Each row of a before or after table is a point. One or more steps were done to the points. Then noise was added and the rows were shuffled. The steps act on how far a point lies along the listed directions, d1 being the first. Name the steps. A step turns or swaps two directions, mirrors them in a line or flattens them onto one, adds a multiple of one to another, or multiplies one. Angles are multiples of 10 degrees, from the lower direction toward the higher: turns from -170 to 170, lines from 10 to 170 but not 90. Use the fewest steps. Two steps may share a direction if one is a turn and the other turns, adds or multiplies; they go together, in the order done. Otherwise the lowest direction goes first.

Directions:
(1): [-24, 34, 52]
(2): [60, -3, 29]
Before, 12 rows:
[[44, -13, -8],
[24, -10, -4],
[-20, 20, 39],
[-36, 27, 46],
[20, -5, -15],
[44, 10, 53],
[-16, 12, 40],
[32, -36, -31],
[-10, 6, 28],
[24, 23, 58],
[-4, -8, -42],
[11, -4, -13]]
After, 12 rows:
[[38, -36, -22],
[24, -7, 4],
[13, -3, -11],
[-29, 19, 36],
[3, -11, -42],
[35, 16, 59],
[44, -11, -3],
[-45, 27, 38],
[-22, 14, 37],
[-15, 7, 23],
[26, -4, -10],
[13, 32, 58]]
Steps: turn d1 and d2 by -10 degrees

Directions:
(1): [12, -25, 34, -12, -32, 42, 28, 24, 22]
(2): [55, 23, -9, -26, 2, 18, 15, -16, -39]
(3): [23, -44, -7, -2, 54, 20, -14, -14, 22]
(4): [4, 17, 15, -46, -13, 5, -60, 2, 19]
(5): [22, -5, 47, -8, 3, -52, 17, -25, 16]
Before (12 x 9):
[[31, -19, 30, -20, 13, 15, 9, -7, 21],
[-35, -8, -7, 24, -24, 0, 3, 6, 10],
[-8, 8, 14, -18, -14, 15, -9, 17, -1],
[14, -21, 36, -15, -5, 5, -12, -9, 44],
[-7, -18, 11, -1, 6, 11, 6, 5, 12],
[2, -7, 3, -21, -9, 29, -5, 24, 14],
[-42, -2, -26, 35, 5, -7, 13, 12, 3],
[-60, -2, -9, 31, -6, -33, -7, 7, 12],
[32, -10, 8, -28, 13, 13, -26, -7, 28],
[-26, -18, 7, 9, 12, -30, -9, -9, 20],
[14, -2, 17, -23, 14, -1, -13, -1, 35],
[15, 30, 21, -21, -30, 16, 1, 4, -13]]
After:
[[-27, -24, -10, 27, -6, 7, 6, 1, 18],
[-32, -20, -30, 28, 32, 0, -6, 4, 17],
[2, 1, 45, -17, -41, -2, -4, 2, 38],
[-28, -8, 7, 3, 10, -33, -19, -9, 22],
[-51, -18, -19, 38, 19, -30, -4, 0, 13],
[17, 20, 14, 3, -26, 19, 39, 7, -23],
[26, 0, 45, -35, -16, 13, -3, 3, 19],
[-8, -16, 19, -13, -2, 13, -5, 8, 16],
[-2, -1, 8, -17, -29, 27, 9, 33, 8],
[3, 24, 23, -25, -17, -11, -7, 9, 22],
[17, 25, 17, -31, -33, 1, -21, 4, 15],
[-12, 6, 12, -3, -25, 14, 17, 22, -10]]
Steps: multiply d1 by 1.3; turn d3 and d4 by 70 degrees

Directions:
(1): [6, -14, 12, -39, -27, -39, -10, -44, 6, 27, -42, -20, 9, 24]
(2): [-13, -60, 22, -3, -21, 35, 45, -9, 8, 13, -8, 38, 2, -9]
(3): [-30, -10, -27, -1, -34, 19, -46, -23, 31, -19, 23, 15, -34, 27]
Before (10 x 14):
[[3, -12, 11, 3, -11, 1, 3, -3, 12, -8, 7, 4, 7, -8],
[23, -10, 15, -18, 9, -28, 23, -13, -16, 40, -43, -8, 42, -15],
[28, 50, -14, -21, 15, -59, -37, -10, -20, 2, -7, -47, -2, 18],
[-1, 1, 1, -8, 8, -1, -3, 4, -9, 1, 5, 2, -2, -9],
[0, -9, 5, -28, -9, -12, 2, -22, -5, 15, -36, -8, 5, 13],
[-6, -18, 14, -16, -33, -10, 2, -20, 11, 17, -18, 2, 1, 12],
[-1, -9, 3, 3, -14, -6, -10, -16, -2, 7, 4, -1, -4, 14],
[1, -10, -1, -9, -9, -2, -11, -9, 8, 10, 0, -2, 6, 9],
[-1, 28, -24, 20, 28, 10, -23, 25, -14, -27, 33, -10, -10, -9],
[-8, -10, 4, -18, -21, -3, 1, -11, 8, 2, -12, 2, 9, 8]]
After (10 x 14):
[[-2, -12, 1, -40, -23, -23, -13, -41, 2, 20, -45, -13, 1, 27],
[-14, -50, -4, -32, -46, -4, -15, -57, 25, 32, -34, 19, 6, 21],
[-4, -5, 1, -7, 5, 5, -1, 3, -7, 1, 7, 7, -4, -10],
[0, 8, 6, -25, -32, -37, -25, -28, 9, 18, -25, -22, 1, 25],
[8, -1, 1, -13, -4, -15, -13, -10, 3, 14, -7, -13, 11, 9],
[-2, 7, 0, -25, -18, -21, -14, -16, 7, 2, -17, -13, 11, 14],
[6, 0, 1, 32, 43, 35, 36, 47, -28, -17, 29, 13, 8, -39],
[4, 3, 3, 4, -8, -7, -12, -3, 12, -14, 11, -5, 3, -3],
[26, -44, 41, -35, -6, -25, 60, -22, -24, 42, -45, 0, 24, -6],
[9, 2, 6, -1, -6, -21, -10, -14, -10, 12, -4, -13, 4, 12]]
Steps: multiply d1 by 1.6; turn d2 and d3 by 120 degrees

Directions:
(1): [11, 1, -24, -7, 22, 23, 32, 8, -34, 21, 17, -1, -25, -31, 29, -10, 9, -29, 7, 7, 1, 0, -10, -4, 20, 43, -14, -6, -12, 59, 6, 2]
(2): [-18, 7, 0, 11, 6, 26, 14, 38, 2, 23, 20, -21, 5, -14, 16, -28, -26, 11, -31, 4, -9, -13, -60, 8, 16, -7, 12, 13, 0, -46, 19, -15]
(3): [9, 13, -10, -43, 1, 15, -18, 23, -22, 1, 24, -9, -2, -17, -10, 22, -10, -24, 19, -23, 36, -29, 8, 8, -13, -1, 27, 32, -4, -21, -55, 3]
(4): [26, -28, 43, -5, 28, 8, 8, -10, -6, 18, 25, -5, 9, 42, -17, 38, 11, -15, -51, 15, 0, -9, -13, -13, -20, 19, -8, 17, -25, -1, 3, 16]
(5): [-19, -27, 17, 36, 2, 11, 25, -27, 4, 13, -20, -37, -35, 13, 24, -6, 13, 7, 7, -37, 2, -2, 30, 11, 12, 25, 15, 46, 14, -16, -15, -4]
(6): [60, -14, -28, -11, -27, -11, -11, 6, 36, 32, 23, -33, 7, -20, -1, 4, 4, -14, 6, -5, -19, 16, 17, 5, 1, 6, -25, 17, 27, -18, 27, 19]
Before (8 x 32):
[[-34, 14, 24, 7, 8, 8, 2, -9, -27, -34, -18, 19, -13, 3, -4, 0, -9, 1, -9, -4, 11, -16, -3, 0, -14, -14, 26, -5, -10, -6, -25, -17],
[22, -4, -12, -14, -15, -10, -16, -20, -1, -8, -2, -12, 2, -2, -11, 24, 17, -8, 15, -31, 13, -2, 46, 3, -3, -11, 3, 12, 11, 7, -29, 11],
[-11, 1, 1, 28, 10, 7, 23, 7, -11, 4, -6, 15, -4, -18, 39, -31, -2, 12, -25, 28, -21, 16, -45, -2, 16, -4, -32, -46, -17, 35, 60, -7],
[3, -22, -10, 12, -4, 4, 5, -4, 0, 11, -17, -28, -28, -24, 27, -5, 15, -18, 36, -38, -3, 2, 44, 0, 13, 32, 10, 22, 32, 20, -14, -1],
[1, 1, -19, 18, 6, -3, 1, 4, 4, 8, 4, 27, 6, -30, 12, -29, -8, 4, -5, 31, -23, 17, -27, -7, 31, 10, -21, -25, -6, 36, 56, -12],
[-12, -23, 11, -9, 23, 27, 25, -14, -36, 17, 26, -22, -17, 8, 9, 19, 16, -25, -7, -10, 5, -4, 32, 2, -4, 42, 1, 28, -11, 17, -18, 10],
[-4, -25, 28, 18, 22, -3, 22, -47, -25, -4, -32, 0, -17, 33, 4, 16, 28, -11, -5, -6, 12, -6, 37, -2, -3, 26, 6, 6, -3, 25, -35, -3],
[-16, 0, 9, 24, 3, 12, 19, 11, 14, 2, -14, -5, 16, 8, 9, -26, 1, 34, -43, 22, -21, 17, -35, -3, 3, -9, -7, -18, -7, -6, 48, -11]]
After, 8 rows:
[[-12, -23, 10, -5, 24, 25, 27, -19, -35, 18, 25, -19, -16, 11, 11, 19, 19, -23, -10, -8, 1, 0, 36, 0, -4, 46, -2, 25, -11, 23, -12, 10],
[-27, 7, 24, 9, 5, -4, -1, -28, -26, -45, -31, 32, -16, 12, -7, 9, 4, 0, 1, -2, 6, -4, 21, -3, -16, -8, 14, -17, -9, 24, -24, -9],
[3, 10, -21, -9, -2, 4, -18, 20, -3, 4, 18, 19, 13, -36, -1, -16, -19, -6, 5, 12, 2, -4, -20, -1, 18, -2, 4, 2, -6, 7, 18, -10],
[-4, 10, 0, -8, 0, 10, -4, 20, -19, -4, 6, 7, 2, -22, 18, -6, -10, -2, -8, 6, 9, -8, -28, 7, -5, -16, -5, -17, -16, 5, 10, -5],
[-12, 4, 6, 1, -3, 13, -1, 17, 9, -4, -6, -8, 16, 5, -4, -10, -5, 23, -30, 8, 0, 1, -26, 2, -7, -18, 10, 0, -6, -25, 16, -9],
[3, -24, 29, 12, 19, -8, 16, -55, -26, -9, -35, 3, -20, 36, -2, 25, 32, -14, 5, -8, 17, -5, 54, -4, -8, 26, 7, 3, -2, 34, -44, 0],
[17, -6, -13, 3, -10, -9, -4, -22, 4, -2, -6, -11, 1, -4, -1, 10, 15, -2, 4, -22, -1, 6, 33, 2, 6, -5, -6, 4, 11, 13, -4, 8],
[0, -24, -12, 16, -2, 11, 8, 5, -1, 16, -11, -30, -27, -27, 30, -9, 11, -14, 30, -36, -5, 1, 33, 0, 17, 31, 10, 26, 31, 13, -10, -5]]
Steps: flatten d1 and d3 onto the line at 20 degrees; add 0.7 times d6 to d2

Directions:
(1): [-22, 38, -35, -29, -3, -2, -29, -15, -35, -32, -12, 1, -12, -27, 17, 2, 7, -37, 4, 32, 9, 18, -11, -15, 29, -41, 18, -7, -13, -4, -60, 2, 13, -8, -26, -9, 3, 28, 26, 7, 18, 3, -6, 44, 11, 19, -18, -21, 3, -1, -7, -13, 1, 13, -5, -22, -1, -20, 16, -11, 6, -1, 32, -37]
(2): [3, -45, 16, 10, 2, -16, -11, 27, 9, 13, 45, -21, 17, 20, -19, 10, -7, -21, -2, -27, -8, -23, 11, 26, -9, -20, 28, 39, -24, -13, 24, 12, 0, -11, -32, -14, 16, 14, -9, 5, 15, -16, -9, 47, 40, -1, -20, -4, 24, -9, -7, 21, -27, -8, -41, -30, 23, -30, 17, 20, -22, 0, -4, -24]
Before, 8 rows:
[[6, -4, 6, 3, 3, -3, 8, 4, 9, 11, -1, 2, -2, 1, -6, -1, -1, 14, 6, 0, 1, -5, 7, 3, -3, 13, -2, -9, 9, 4, 16, -6, -6, 6, 11, 2, -6, -12, -3, -9, -8, 7, 1, -16, -5, -7, 5, 4, 1, 1, 0, -2, 10, -2, -1, 8, 4, 2, -7, -3, 2, -9, -15, 14],
[-21, 40, -31, -25, -5, 3, -21, -12, -32, -28, -25, 9, -11, -29, 23, 1, 13, -18, 5, 35, 13, 20, -13, -21, 23, -27, 10, -20, -10, -5, -44, -4, 8, -7, -17, 0, -1, 18, 27, 2, 10, 3, -6, 17, -5, 7, -8, -7, 0, 4, -2, -13, 6, 19, 9, -10, -4, -7, 3, -7, 5, -7, 26, -19],
[9, -5, 2, 0, 1, -2, -13, 0, -13, -3, 6, -6, 4, -10, 1, 2, 2, -14, 1, 3, -2, 4, 5, 2, -2, -13, 12, 6, -8, -2, -14, 5, 0, -7, -14, -6, 1, 9, 10, 4, 10, -3, 4, 20, 12, 4, -10, -7, -1, -7, -5, 2, -2, 5, -12, -19, 7, -9, 9, -1, -8, 8, 3, -15],
[9, -25, 16, 13, 5, -5, 3, 18, 13, 11, 31, -9, 10, 21, -18, 7, -1, -1, -4, -28, -6, -20, 11, 23, -12, -11, 19, 22, -8, -11, 24, 7, -3, -2, -8, -5, 8, -3, -5, -4, -1, -11, -3, 12, 23, -8, -9, 8, 8, 0, 6, 12, -18, -5, -23, -12, 16, -18, 12, 10, -6, 1, -9, -4],
[-6, 13, -12, -7, -5, -3, -16, -8, -16, -11, -15, -9, -11, -7, 3, 9, 8, -21, -4, 8, 4, 18, -4, -9, 11, -16, 3, -4, -10, 5, -27, -8, 5, -6, -8, 1, -3, 14, 6, 2, 7, -1, 0, 19, 6, 9, -7, -6, -3, -4, -14, -12, -6, 1, 3, -15, -9, -10, 4, -5, 7, -1, 9, -9],
[-8, -13, -5, -10, -3, -3, -28, 17, -8, -15, 24, -20, 10, 3, -4, 0, 3, -27, 7, -9, 3, -4, 1, 10, 7, -33, 20, 27, -26, -2, -4, 13, 6, -9, -26, -11, 15, 22, 9, 5, 16, -10, -7, 54, 30, 4, -26, -11, 16, -3, -10, 14, -18, -8, -29, -33, 20, -29, 11, 4, -7, -4, 15, -26],
[-14, 20, -22, -20, 4, 1, -17, -14, -20, -16, 5, -4, -6, -18, 8, -2, 9, -23, 7, 23, 0, 11, -5, -5, 16, -22, 13, 4, -10, -9, -27, 7, -1, -6, -16, -8, 2, 17, 8, 10, 24, -1, -10, 30, 8, 18, -3, -20, 4, 0, -5, -14, -4, 5, -9, -11, -3, -12, 13, -6, 2, 1, 16, -25],
[5, -5, 14, 3, -8, 4, 8, 1, 6, 8, 3, 0, 7, 10, -8, 8, 3, 14, -4, -15, -1, -10, 4, 4, -8, 9, -7, 6, 3, 2, 20, -1, 8, 1, 7, 1, -3, -16, -8, -8, 3, -3, 0, -17, 2, -5, 8, 9, 2, -3, 0, 8, 1, -10, 8, 12, 6, -5, -7, 1, 1, -6, -5, 9]]
After (8 x 64):
[[-19, 30, -27, -24, -4, -1, -26, -7, -32, -26, -15, 4, -8, -24, 20, 2, 13, -24, 4, 29, 11, 14, -10, -15, 22, -30, 15, -11, -14, -7, -38, 0, 8, -7, -26, -2, 4, 20, 25, 1, 14, 0, -6, 26, 1, 6, -13, -9, 6, 2, -2, -7, 1, 17, 0, -14, 1, -14, 6, -1, -1, -5, 23, -25],
[-5, -19, -1, -7, -5, -6, -29, 20, -8, -15, 29, -21, 12, 6, -9, 2, 1, -28, 8, -12, 0, -7, 4, 13, 6, -37, 23, 34, -29, -3, -2, 13, 5, -11, -29, -11, 17, 26, 9, 8, 17, -12, -8, 59, 35, 4, -28, -11, 18, -5, -11, 15, -23, -9, -35, -36, 24, -33, 14, 6, -11, -6, 16, -28],
[5, -3, 11, 1, -7, 6, 9, -1, 3, 7, -1, 4, 7, 8, -6, 8, 4, 16, -4, -11, -2, -6, 5, 0, -7, 11, -10, 3, 6, 4, 18, -3, 8, 1, 8, 2, -5, -16, -8, -9, 0, -1, 1, -19, -1, -3, 9, 11, -1, -1, 2, 6, 4, -9, 11, 16, 4, -3, -7, -1, 3, -5, -5, 12],
[-6, 8, -9, -7, -3, -6, -18, -5, -14, -10, -11, -11, -7, -4, 2, 10, 6, -25, -3, 4, 3, 17, -1, -7, 11, -16, 7, -1, -13, 5, -24, -5, 5, -6, -12, -1, -2, 15, 4, 4, 9, -4, 0, 25, 12, 11, -9, -7, -1, -5, -16, -8, -9, 0, 0, -17, -9, -12, 5, -1, 4, -3, 10, -11],
[6, 0, 4, 1, 2, -3, 11, 0, 8, 8, -5, 3, -4, 0, -3, -3, -1, 15, 5, 2, 0, -3, 5, 2, 0, 16, -5, -11, 11, 4, 16, -8, -7, 7, 12, 3, -7, -15, -4, -10, -9, 10, 3, -19, -10, -7, 7, 5, -2, 2, 0, -6, 11, -2, 1, 12, 1, 4, -8, -5, 3, -8, -15, 16],
[9, -22, 15, 12, 4, -4, 4, 17, 13, 9, 28, -7, 9, 20, -17, 3, 0, -1, -2, -25, -5, -21, 11, 20, -10, -11, 18, 20, -7, -10, 23, 7, -3, -1, -6, -2, 8, -6, -6, -5, -3, -10, -2, 8, 21, -8, -7, 8, 5, 1, 5, 11, -15, -3, -20, -9, 14, -17, 9, 9, -5, 0, -8, -4],
[10, -9, 3, 0, 1, -1, -13, 5, -12, 0, 9, -8, 4, -9, 1, 3, 2, -15, 0, 2, -5, 3, 6, 4, -2, -15, 13, 7, -10, -3, -15, 6, -2, -10, -15, -5, 3, 11, 7, 3, 11, -3, 2, 24, 16, 3, -13, -9, 0, -8, -6, 3, -5, 4, -16, -22, 11, -12, 10, 1, -10, 8, 5, -16],
[-15, 12, -21, -18, 5, -3, -17, -10, -19, -13, 15, -7, -3, -15, 6, 3, 10, -28, 9, 18, -1, 7, -4, -1, 16, -28, 16, 10, -15, -13, -21, 9, -1, -7, -21, -12, 6, 19, 8, 10, 27, -5, -12, 38, 14, 18, -6, -21, 8, 0, -8, -9, -9, 4, -14, -15, 0, -18, 16, -1, -2, 1, 15, -28]]
Steps: add 0.3 times d1 to d2
